Each row of a before or after table is a point. One or more steps were done to the points. Then noise was added and the rows were shuffled. The steps act on columns, c1 being the first. What was done? A step turns or swaps two columns, mirrors them in a line or flattens them onto one, adds a multiple of one to another, or multiplies or shifts one. Angles are multiples of 10 degrees, from the lower column toward the higher: turns from -170 to 170, lines from 10 to 170 but not 90. Use the fewest steps. Two steps may share a column if one is a turn and the other turns, adds or multiplies; they go together, in the order done. Otherwise the lowest column goes first.

Before (14 x 3)
[[  80   20  -28]
 [  -5   -2   37]
 [  27   20  -35]
 [  75    6   27]
 [ -19  -46  -40]
 [  20  -26  -24]
 [ -34  -47   16]
 [ -24  -19  -19]
 [ -11  -31  -39]
 [  -2  -20  -33]
 [ -44    2  -20]
 [ -21   20   91]
 [ -47   -9   -2]
 [  22 -114  -16]]
After (14 x 3)
[[  12   18  -29]
 [  15   -4 -115]
 [ -15   31  -53]
 [  54  -26   12]
 [  21   38   12]
 [ -17   11  -22]
 [ -12  -90   40]
 [   2   25  -22]
 [ -29   23    0]
 [  54   29   13]
 [ -24  -22  -43]
 [ -36    1  -12]
 [  -3  -35    6]
 [  -7   37  -40]]
Steps: multiply c1 by 0.7; turn c2 and c3 by 80 degrees

Before (9 x 6)
[[ -18    9    6  -19   -2  -15]
 [ -22   -2   55   18  -44  -30]
 [  11   -1   60  -38  -53  -27]
 [ -29   19   17  -34  -46  -45]
 [ -38   10  -25    1   37  -26]
 [ -21   10   17   20   47   14]
 [  -8   21   14   -9  -60   -2]
 [  46 -114    5   -7  -73    0]
 [  22    6   -8   43   49  -18]]
After (9 x 6)
[[ -14   11   14   17  -56    0]
 [ -45  -15   52    3  -43  -32]
 [  18   36   59   -7  -51  -26]
 [ -58   39   14    9  -46  -46]
 [  93  -15    3 -113  -73    1]
 [ -37   22    9    6   -1  -16]
 [ -78    1  -27   10   36  -28]
 [  46  -38  -10   15   48  -19]
 [ -42  -20   20   16   45   15]]
Steps: multiply c1 by 2; turn c2 and c4 by 80 degrees

Before (9 x 8)
[[-20  28 -84 -13  21 -16 -64  21]
 [ 30   6 -38  67   0 -16  60  27]
 [-13   4 -22 -32 -11 -35   0   2]
 [-12  13 -19 -54  -2  59 -34   3]
 [ 22 -13 -15  27  53 -16  33 -28]
 [-19  20 -32 -57  39  10 -13  60]
 [ 46 -24   6  81  17 -47   8  29]
 [-30 -50 -54 -76   9  44 -18  17]
 [-25 -13  11  93  22 -22  50  19]]
After (9 x 8)
[[ -9  13 -18  54  -2  61 -34   4]
 [ 14  29 -83  19  20 -17 -65  22]
 [  3 -51 -52  82  10  45 -18  18]
 [  2   4 -22  34 -12 -35   1   3]
 [-16 -24   5 -90  18 -47   9  29]
 [ 53 -14  10 -79  23 -22  50  20]
 [ -4   6 -38 -75  -1 -15  58  27]
 [-11 -13 -17 -33  55 -15  33 -28]
 [ -2  19 -31  63  39  12 -13  61]]
Steps: turn c1 and c4 by -160 degrees

Before (9 x 9)
[[ 53  -4  -4  35 -52  40  39 -48 -23]
 [ -1  33 -50  43 -18 -16  14  25  47]
 [ 15 -49  40   0  14  26 -20  18 -48]
 [-42  42   1  11  -6  50  21 -47  33]
 [ 56 -18 -57 -16 -12 -51 -13  -3 -34]
 [ 55   0  43 -50 -21 -26 -19  59  52]
 [ 22  33   0  22  28 -37 -28  63 -52]
 [-20 -49  10 -16 -69 -63  -6 -28 -38]
 [-38   1   6  -1  21 -63  56   8 -42]]
After (9 x 9)
[[-20 -49 -23 -17 -69 -61  -6 -28 -39]
 [ 55   0  30 -51 -21 -25 -19  59  52]
 [ 53  -4  16  37 -51  42  38 -48 -22]
 [ 15 -50  50  -1  15  26 -19  19 -48]
 [ 20  32 -18  21  27 -37 -28  64 -52]
 [-37   2 -25   0  19 -63  56   9 -42]
 [ 57 -18 -83 -16 -12 -53 -14  -3 -34]
 [ -1  33 -57  42 -16 -15  12  26  47]
 [-40  42  26   9  -6  51  20 -48  32]]
Steps: add 0.5 times c6 to c3

Before (11 x 12)
[[  5 -23 -61 -64  15 -40 -28 -36  35  47 -19  26]
 [ 10 -10 -72  30  32   8  12  -6 -45 -57  -1 -13]
 [-58 -31   7 -28 -41   9 -62 -29 -51  34 -12  30]
 [ 16  52 -65   5  38  32  -9  25  24 -59   3 -58]
 [ 10  76   9  24 -66   6   8  61   2   0  14  -5]
 [ 38 -32 -60 -70 -17  31 -63 -28  29 -54  41  40]
 [ 20  15 -26 -41  14  -6  39 -19 -11 -21  43 -36]
 [ 54  10  43 -11  23 -21  20  69  17  -2  40 -44]
 [ 38  46 -54   0  15  66  22  28   9 -23 -36 -20]
 [-23 -14 -35  -1 -63  50 -30  14  36  48  21  13]
 [ 39  47 -56   5  40  35 -42  34 -60 -16  31  -3]]
After (11 x 12)
[[ 44  22 -54  -1 -21  67  45  19  11  19 -38 -23]
 [ 65  -6  44 -11   2 -23  23  60  18  22  38 -47]
 [ 11 -16 -71  30 -50   7   2  -9 -45  42   1 -12]
 [ 21  55   9  25  -9   4  54  58   5 -66  16  -8]
 [-24  12 -34  -1  35  50 -31  18  34 -71  18  12]
 [ 32  12 -59 -70 -58  31 -68 -33  30  -8  40  42]
 [ 43  61 -59   6 -12  35  -1  29 -61  41  32  -3]
 [ 20  45 -64   8 -52  31  26  23  24  50   3 -56]
 [ -2  -1 -60 -66  50 -41 -34 -34  34   6 -19  28]
 [ 20 -16 -28 -40 -17  -8  40 -22 -13  18  45 -38]
 [-65  15   6 -29  28   9 -69 -18 -51 -48 -11  31]]
Steps: turn c1 and c8 by -10 degrees; turn c2 and c7 by 40 degrees; mirror c5 and c10 in the line at 40 degrees

Before (8 x 14)
[[-85 -56  20  13 -33  11 -30  64  32  63  34  26 -13 -31]
 [-57 -23 -21  61  20  40  19  35  35  85 -19  42   0 -24]
 [ -2  19  34 -46  -2 -10  -7 -14   1   7 -80 -45  33  -1]
 [ 18  61 -18  42  45  32  17  38 -35  -7 -12 -18  17  37]
 [-38 -31 -40  45  45  22  48  64 -32  49  10  60 -21  23]
 [-46 -22  -4 -30 -42 -37 -54 -30  32  26 -12  -8  24 -57]
 [-50 -46  40 -10 -28 -34 -79 -19  24  42  -7  -2  50  -1]
 [-25  25  35 -16 -30 -53 -23  -4  40 -16 -28   1  42  12]]
After (8 x 14)
[[-10   4  34 -46 -16  -9  -8 -11   4   7 -80 -47   3 -33]
 [ 55  36 -20  63  11  43  20  37  34  84 -18  41 -19  -7]
 [ 24  46  41 -10  53 -35 -80 -19  22  40  -7  -1   6 -48]
 [-20  41  36 -15 -12 -54 -20  -5  40 -16 -27  -1  19 -40]
 [ 66   9 -40  47   3  22  48  63 -31  50  10  60  19  24]
 [  2 -20 -18  45 -75  29  18  40 -34  -6 -14 -19  41 -12]
 [ 42  78  22  14  66  11 -33  64  32  62  37  27 -34   9]
 [  4  52  -4 -31  40 -36 -53 -31  30  24  -9  -9 -53 -34]]
Steps: turn c2 and c5 by -120 degrees; turn c1 and c2 by -120 degrees; turn c13 and c14 by -80 degrees

Before (13 x 20)
[[ -15   25   -5   -5   11   13   23   17   -7   16  -15  -37   14   -3
     2   18  -12  -20  -11  -15]
 [  28    6   10   15   10   -1  -11    4  -13   17    3  -24   -6   -2
    -3  -13  -21   12  -16   19]
 [ -18    2    7   17  -52  -14   -6  -14   16  -37    9  -30   11    3
   -10   21  -27   10    1   14]
 [  10  -14   14  -21   11   55    2   45    0    2    0   13   -9   26
    -3   21  -17  -24  -10   23]
 [ -19    9   -4   20  -41    1    4   -7    0   -3  -14   16    3   -3
     6   -5  -27  -20  -21   19]
 [ -19  -16   10   25    7    7   23  -25   -4    8   14  -32   -4  -11
     3    2    0    6  -19   15]
 [ -11   73  -33   14   11   86   11  -21   -8   21   -8  -35  -21   11
   -12   10   22  -30  -18   -4]
 [   0  -14   12   12   11   31   15   46   25   18  -67  -28   -2   34
   -46   -3  -26    7  -21  -53]
 [  24  -17   -9    1  -25   20    8    9   26    0  -19  -19   -2   -8
    21   -3  -22   -5  -16   15]
 [  75  -21   -3    5    8  -10    8   -3  -10  -35   10   28  -38   -6
     2    6  -20   -8  -24   -5]
 [  38   -2  -23   17    3    0    6  -13    4   16   10   -5    1   -6
   -37  -12   -7   -3  106 -121]
 [ -18   -2  -66   15  -11    0   -7   15    8   16   -6  -13    4    6
     8   12   -1   -9    2   23]
 [  -9   42  -15   23   -1   -5   21   -2   45   16    8  -32  -39    4
     4    0    0   -3   18   -5]]
After (13 x 20)
[[ -19  -15   11   25    8    7   47  -25   -3    9   14   32   -5  -12
     2    2   -1    6  -18   14]
 [  75  -21   -4    5    8  -10   16   -4  -10  -35   11  -27  -38   -6
     1    7  -20   -8  -24   -5]
 [   0  -12   13   12   11   31   31   46   25   18  -67   28   -2   34
   -46   -3  -26    7  -20  -53]
 [  37   -2  -22   16    3    0   12  -12    4   16    9    4    0   -6
   -37  -12   -7   -4  105 -122]
 [  24  -17   -9    1  -24   20   15    9   26    0  -19   20   -1   -9
    21   -4  -21   -5  -17   15]
 [  -9   41  -14   24   -1   -5   43   -1   45   17    8   32  -39    3
     4    0    0   -3   19   -5]
 [  29    6   10   15   11    0  -21    4  -14   17    4   25   -7   -2
    -4  -13  -20   12  -16   19]
 [ -19    9   -4   20  -41    1    7   -6    0   -4  -14  -16    3   -3
     6   -5  -28  -20  -22   18]
 [  10  -14   14  -21   11   55    4   44    0    2    0  -13   -9   26
    -3   22  -18  -25  -10   23]
 [ -18   -1  -66   14  -12   -1  -14   15    8   17   -6   12    4    6
     8   12   -1   -8    3   23]
 [ -15   25   -4   -5   12   12   47   17   -8   16  -15   37   14   -2
     2   18  -12  -20  -11  -15]
 [ -18    2    7   17  -52  -14  -12  -14   16  -36   10   30   11    3
   -10   21  -27   10    1   14]
 [ -11   72  -33   13   11   86   22  -22   -9   22   -8   35  -21   12
   -12   10   22  -29  -18   -5]]
Steps: multiply c7 by 2; multiply c12 by -1

Before (14 x 24)
[[-11   8  18 -22 -18 -26 -38  26   0  45   3 -37 -31 -17  15  -3   5 -23
    1  41   4  -9  39  -4]
 [ 28  -7  -2 -41  29 -28  46 -14  -2 -12  16  51 -38 -35 -47 -42  11 -11
   17  -7 -42 -29 -40  14]
 [ 34  -3 -31  -5  11   1  42 -29 -12  -9 -10  -9  -7 -48 -35 -37  14 -10
   -2   0 -17 -16 -13 -15]
 [-61   8  -1   1 -20 -45  40   9   7 -16 -41 -18 -10  -6  57  -1   9  15
  -16 -19  -1  16  -3  27]
 [-17 -42  -7 -47 -25 -19 -15  -9  10  -5 -51   1  -1  35  26   1   2  13
   -9 -28  11   0   9   2]
 [ 38  13  11 -24  20  -5  37 -17  15 -59 -27  44 -37 -25 -51 -30  -6  14
    0  17   6 -21 -14   4]
 [ -9   9   0 -12  16 -41  -7  17  33 -24 -32 -33  19  50  36   8  -5  -3
  -24 -31   7  -3 -13  27]
 [-21  17 -33 -43  10 -13  -9  14   1   4 -31 -11  -5  39  12   3   8  61
  -11 -22  16  23  -9  19]
 [-13  18   9 -25 -22 -22   0  17  16  41  -4 -14   6  18  43  -7 -63 -16
   20  27   5  12  12 -26]
 [  4  10  13 -35 -15 -32   6 -12 -14   3 -18 -15  -2  25  42   9  -2  -2
    6 -33  50  35  -1  35]
 [ 43 -21  -3 -25  45  -7  48 -27  -7 -51  19  46 -37  -1 -42  11   5  -9
   -3  26 -30  21 -23 -25]
 [-36  34   0 -43 -39   8 -51  18  13   6   1 -22  22 -10  25  14 -26 -46
   24  28 -20  24  21   0]
 [-38  21  42  -3  -5   8 -30 -10  31  62 -12 -18   7  19  24   5 -10 -23
   36  12   0  21  37  -1]
 [  2  24  17 -22 -42  -7 -25  21  15  59 -23  -2  -3   4 -19  22 -34 -43
  -11  18 -22  44  21  -5]]
After (14 x 24)
[[  42  -23   -4  -24   44   -6   50  -26   -6  -51   20   46  -36   -1
   -43   10    5  -10   -4   26  -31   21  -71  -25]
 [ -17  -41   -7  -49  -24  -20  -16  -10   11   -4  -50    0   -2   34
    28    0    4   14   -9  -30   13    0   26    2]
 [   4    9   14  -35  -15  -30    7   -9  -14    4  -16  -15   -2   25
    42    9   -2   -1    4  -33   51   36   -3   35]
 [  38   15   10  -23   20   -5   37  -17   14  -59  -26   44  -38  -25
   -52  -32   -6   12    0   17    6  -20  -44    5]
 [  -8    9    0  -12   16  -42   -7   16   32  -23  -32  -33   20   50
    36    9   -5   -5  -23  -32    7   -4  -38   27]
 [ -37   34   -1  -43  -39    6  -51   19   13    7    3  -22   23   -9
    25   14  -27  -46   25   28  -21   25   62    1]
 [   2   23   17  -23  -44   -8  -24   22   16   58  -24   -1   -2    3
   -18   23  -34  -45  -10   18  -22   43   63   -5]
 [ -38   22   42   -3   -2    8  -29   -9   31   63  -11  -18    6   19
    25    4   -9  -23   36   11    1   20  111   -1]
 [ -12   20    8  -25  -20  -23    0   19   16   41   -6  -13    5   18
    43   -6  -62  -16   19   27    6   13   36  -27]
 [ -12    9   20  -23  -17  -24  -41   25   -2   44    3  -37  -31  -19
    15   -3    5  -23    0   41    4  -10  117   -2]
 [  34   -3  -31   -5   11    1   42  -27  -13   -8  -11   -9   -9  -48
   -36  -35   14  -10    1    1  -18  -16  -39  -14]
 [ -59    9   -2    0  -20  -43   39   10    5  -15  -43  -18  -10   -6
    57   -3    9   15  -15  -19    0   17   -9   28]
 [ -22   20  -33  -42   11  -11   -8   13    1    1  -31  -12   -7   39
    11    3    5   60  -12  -23   16   23  -29   19]
 [  29   -7   -2  -41   30  -28   44  -12   -3  -11   17   50  -38  -33
   -48  -40   10  -13   17   -6  -43  -29 -120   14]]
Steps: multiply c23 by 3

Before (8 x 48)
[[ -1 -25  20  -9  38 -80  11  69  14   8 -16 -30  61  30  28 -30  39 -38
   19  73 -20 -26 -37   6  14  -9  13 -13  10   3  65  19 -66   6 -49  55
  -45  13 -50  40  33  92  11 -14 -28   2 -21  41]
 [-38 -41  -9   7  60 -35  21 -51 -44  72  21 -47 -39  14 -66 -14   2 -38
  -14 -64   3 -29 -16   0  73  19 -73  24  65  22  69   6 -32  -7 -59  -9
  -44  37 -30  83  62 -12 -39  73  54  29  26  14]
 [-12 -18  36   4  30 -71  53  35  12  57 -11  -4  46  28  54 -32  30 -27
  -26  83  30 -38 -18 -10  17   9  35  -9  23 -61  43  41 -33  -7   4  58
  -63  25 -49  48   3  44  51 -34   9  14 -10  23]
 [ 47 -44  10  -1 -26  -1   2  22  10 -47 -44  64  30  -1  -4  19 -28  79
  -19 -12  19  10  24  14  17  14  25  -7 -41 -16  13  -4  13   5  25  38
   25  37  12  30 -63  -4   9 -31  36   5 -19 -29]
 [ -4 -57 -33   4 -30  25 -20   8  24 -15 -18  30  18  36 -14  51  -3   7
   25   3   9 -42  44   9  33 -13  54 -34   8  25  75   6  46  47  42  -7
   41   5  -6 -21  -4 -43  17 -46  42 -17 -72 -45]
 [ -3 -64  29 -39 -57 -15 -31  -5   6 -40 -66   7   9 -36 -13  31  -6   1
   -2  39   7 -27  28  51  12  27   2 -18 -25  -9   7 -17  17   3  30 -17
   24 -56  17 -14 -16   2 -18  -7  49 -13 -42 -70]
 [ 24 -41 -37  15   4 -21  16  45  18 -49 -28  65 -11  -6  11  -5 -31  74
  -44 -25  12 -15  35 -13  12  56  34 -39 -20 -16   7 -47  17   7  11   5
   13  -8  20 -53 -52 -14   9 -26  70  -7 -29 -17]
 [-28 -64 -59   9  38 -52  19 -40 -50  88  13   4 -51  18 -49 -56 -36 -75
   -9 -38   6 -14 -45  11  71 -47 -49  36  80  37  35 -14   5   2 -46 -23
   47  52 -20  83  45   6 -36  92  50   6  78 -10]]
After (8 x 48)
[[ -4 -56 -31 -12 -25  35 -19  15  24 -14 -19  31  17  38 -14  55  -3  18
   29   5   5 -42  41  13  37 -12  52 -35   6  24  73   2  44  47  38  -9
   46   5  -4 -23  -4 -41  20 -42  40 -15 -73 -40]
 [ 47 -45  10   4 -17   9   0  38  13 -40 -45  64  31  -3  -7  17 -27  59
  -22 -17  20  10  27  12  20  18  21  -2 -39 -13   5  -1  14   1  21  37
   25  35  10  33 -66  -4   6 -33  33   1 -17 -28]
 [-28 -64 -59  10  26 -41  19 -63 -49  87  13   3 -54  19 -42 -52 -37 -48
   -8 -42  10 -12 -48   8  74 -44 -44  37  77  40  35  14   2   1 -47 -23
   46  48 -26  87  41   0 -36  94  51   6  77 -11]
 [-38 -41  -8  -6  41 -22  27 -82 -42  69  20 -42 -40  15 -68 -13   2   1
  -14 -59   4 -35 -13  -1  69  18 -76  25  63  17  68   1 -33  -8 -51  -8
  -41  32 -29  85  59 -11 -48  75  53  30  29  16]
 [-12 -16  36 -39  16 -57  51  59   7  60 -13  -7  43  22  57 -39  27  43
  -25  81  29 -40 -20  -4  18   9  30  -9  19 -55  48  -4 -36 -12   5  62
  -61  23 -54  47   4  43  49 -33   6  19  -8  21]
 [ -4 -18  26 -15  24 -73   6 114  14   9 -14 -24  60  33  26 -29  36  40
   22  73 -18 -25 -40   6  16 -11  18 -14   9  -2  72 -10 -68   6 -49  53
  -40  15 -52  43  28  98  17 -12 -30   6 -23  41]
 [ -4 -62  32  31 -40   2 -28 -10  12 -39 -63   9   7 -38 -15  29  -8 -28
   -1  39   5 -24  32  48  12  24   6 -16 -22  -1   3 -30  13   3  30 -14
   25 -57  16 -18 -13   0 -16  -9  43 -10 -42 -71]
 [ 28 -43 -38  41   4  -8  16  74  20 -46 -25  70  -7  -7  14 -10 -35  43
  -43 -22   8 -14  33 -12   9  60  31 -38 -17 -16   7  30  19   9  17   8
   19  -8  18 -54 -47 -11  11 -32  70  -7 -28 -15]]
Steps: turn c4 and c32 by 110 degrees; multiply c5 by 0.7; shift c6 by 10; multiply c8 by 1.6; add -1.5 times c39 to c18

Before (9 x 64)
[[ 38  30  21  38 -11  28  -9  38  30  -9   4  37  44 -32  71  36 -12  30
   38  15   9   4  16 -16  24 -33 -36  33 -43   4 -50 -38 -12  12  50 -24
   62  18 -15 -29 -22  65 -11  60  49  11 -23  50  20 -16 -21 -16 -11 -24
   24  62 -60 -11  11  -7 -76 -28   2 -54]
 [-44  42 -34 -27   6  21  84  40 -17 -24   6  29  22 -30 -15 -29  -3  34
   34 -35   6  30  14  37   7 -36 -17  59 -26   4   8  13  14  -2  -3  -9
  -61 -77  -7  46 -28 -34 -21  52 -58 -33 -25  -1 -43  15 -19  11   0  40
  -10 -30 -20   2 -42   3 -28  23 -14  25]
 [  7  16 -22 -38  43  44 -24 -21   9   2 -42 -53  35 -97  13 -15 -35 -62
    7 -67 -29 -18  29 -15  41   6  49 -58   3  10   2 -27   2  30  15  18
    6 -16 -61  42 -32  49  14 -44 -40  19 -26   2  45  43 -24 -59 -29  20
  -46   3 -19 -44 -41   2  75  13   7  26]
 [-26  19 -40 -47 -31  25 -48  17 -20  10  18  49 -40  29 -11  48  -4  31
  -29   2  48   6 -28 -22  29 -36   1 -27  32 -45 -72  61   7  -6 -47 -33
   55  16 -75 -14 -12  -2 -68  15 -86  44  -5 -46   7  13 -18 -33   0  -4
    6  17 -10  18 -16 -13  38 -10   1   9]
 [-40  65 -22   3  -4 -28  54  27  62 -44  60  16 -16 -67 -13  33 -75   6
  -19  28  20  -7   3 -41 -19 -18  -3 -34 -97 -46 -46 -32 -34  -7 -61   5
   30  39 -42 -24  42 -75 -14  42 -88  20 -12  62  10  22 -46 -44 -45  43
  -54  24  48  89  21  38 -31   6  12  62]
 [-44  71  -4 119   1  78  -5  36 -39  -3 -35 -12 -16 -18 -18 -82 -65  37
    4   1  51 -88  -5  32 -14 -41  38  73  20   4 -33 -16 -15  -7  79 -28
  -75  83 -64 -60 -34  38 -72  15 -19  10  29  51   6 -25 -15  16  -4   1
  -67 -53 -21   4 -57 -10 -45 -16  26 -91]
 [ 75 -35 -26  10 -61  83   5 -34  38   2 -21 -49  33  -5 -13  20 -12 -12
   11  -3 -38 -24 -33  47 -18 -23  32   4 -26  29  40 -45  66  15 -18 -26
  -11 -27 -26  12  -7  -4  -2  25   8  32  -4 -24  25  65 -15 -12   3  57
  -40  51 -44  16 -20  10  30 -26  -7 -43]
 [ -8  49 -38 -33  -3  16  -2   9  71  19 -36  -9  12   2  -2  -1 -25   3
  -29  39  14  15 -58  -8 -15   8  30 -40  65 -24 -21 -19  27  -8  21 -35
  -47 -11  12  -4 -58  31 -26   4 -95  37  19 -20  28   1 -20  72   2  12
   -3 -49  27  23 -18 -33  -2 -42  35 -41]
 [ 45 -88 -46 -39  -7  66 -86 -44 -28  -5 -45 -21   6  60 -58  18 -71   2
   28  -1  16  21 -42  16  60 -19 -13 -31  22  15  53 -69 -21 -11 -54 -15
  -18 -29  26   2 -14   8 -40  61  30 -11  10 -28 -10  12 -35  17   6 105
  -19  21  27 -36 -35 -44  29 -33  63  17]]
After (9 x 64)
[[ -2  71  -7 115  -1  74  -7  36 -39   1 -35  -9 -20 -17 -17 -69 -64  37
    3   2  68 -90  -4 -71 -18 -41  43  71  19   2 -31 -17  29  -2  74 -29
  -74 -86 -45 -13 -37  38 -72  15 -23  11  34  53  10 -22  45  15  -1   0
  -66  18 -24  -4 -61 -11 -48 -18  26 -89]
 [-14  16 -20 -38  40  42 -29 -28   6  -8 -42 -51  40 -99  13 -18 -36 -65
    2 -64 -26 -18  27  49  43  14  47 -55   4  16   1 -26  26  34  15  21
    7  21 -47   1 -37  49  14 -45 -43  17 -31   6  48  39  19 -57 -25  25
  -46 -10 -18 -49 -41   1  66  21   7  23]
 [ 42 -88 -47 -37  -2  65 -86 -42 -31  -5 -43 -17   6  61 -60   0 -68   2
   29  -4 -18  19 -44  -6  58 -19 -14 -32  22  16  51 -70 -14 -10 -53 -12
  -21  48  32 -21 -15   9 -40  64  28 -17   6 -32  -5  11  18  17   5 107
  -15   0  27 -38 -37 -41  25 -33  66  16]
 [-16  69 -24   8  -4 -26  50  31  63 -46  60  20 -12 -68 -10  50 -77   1
  -19  28  45  -7   3  -3 -18 -17   2 -33 -96 -47 -40 -31   5  -5 -60   7
   35   3 -10  43  44 -72  -6  40 -83  25 -13  62   5  21  45 -37 -47  43
  -49  45  52  87  18  38 -29   9  10  65]
 [ 36 -38 -22  13 -59  84   9 -34  35  -3 -24 -46  30  -8 -17   0 -17 -13
   13  -1 -76 -22 -26  -4 -18 -24  34   2 -25  33  42 -43  28  18 -20 -27
   -6  54 -47 -46  -8  -3  -3  21  13  27  -2 -24  22  71  -6 -14   3  54
  -38  20 -47  12 -22   9  27 -23  -9 -45]
 [-29  45 -40 -31   9  23  85  38 -21 -26   4  33  26 -40 -21 -21  -6  33
   33 -38  32  26  17  29  14 -39 -19  58 -29  -2  13  11   8  -1   4  -5
  -56  47 -11 -48 -26 -36 -19  52 -60 -41 -25  -1 -42  14   3   9  -5  39
  -16 -71 -17   3 -40   1 -28  23 -14  22]
 [  1  48 -38 -30  -8  19  -1   8  64  19 -37 -10  18   1  -5   9 -25  -1
  -31  42  19  17 -59  -2 -16  15  32 -42  69 -20 -25 -19   8  -2  17 -34
  -45 -12   1   8 -60  28 -24   6 -96  39  22 -19  25  -3  26  72  -3  14
   -4 -45  27  26 -17 -32   4 -43  37 -48]
 [ 35  30  23  41 -15  21 -12  44  30  -4   4  43  42 -33  69  29 -13  29
   39  16 -14   3  16 -21  19 -31 -35  27 -43   4 -54 -38  -1  17  53 -25
   60  29  -5  27 -23  64 -11  57  50   9 -21  51  21 -18  15  -8 -11 -27
   23  63 -57 -10  13  -5 -76 -31   3 -57]
 [ 14  15 -39 -47 -29  23 -47  20 -25   3  11  47 -40  32  -7  55  -4  33
  -30   4  59   1 -27  -3  29 -37   0 -27  31 -42 -72  61  30   0 -48 -33
   58   2 -60  26 -13   3 -71  17 -93  41  -8 -47   8  11  17 -26   8   1
    7  25 -11  18 -19 -16  40 -10   1   6]]
Steps: add -0.3 times c1 to c16; turn c1 and c21 by -40 degrees; turn c24 and c40 by -110 degrees; flatten c33 and c39 onto the line at 120 degrees; turn c38 and c56 by 40 degrees; turn c38 and c51 by 160 degrees
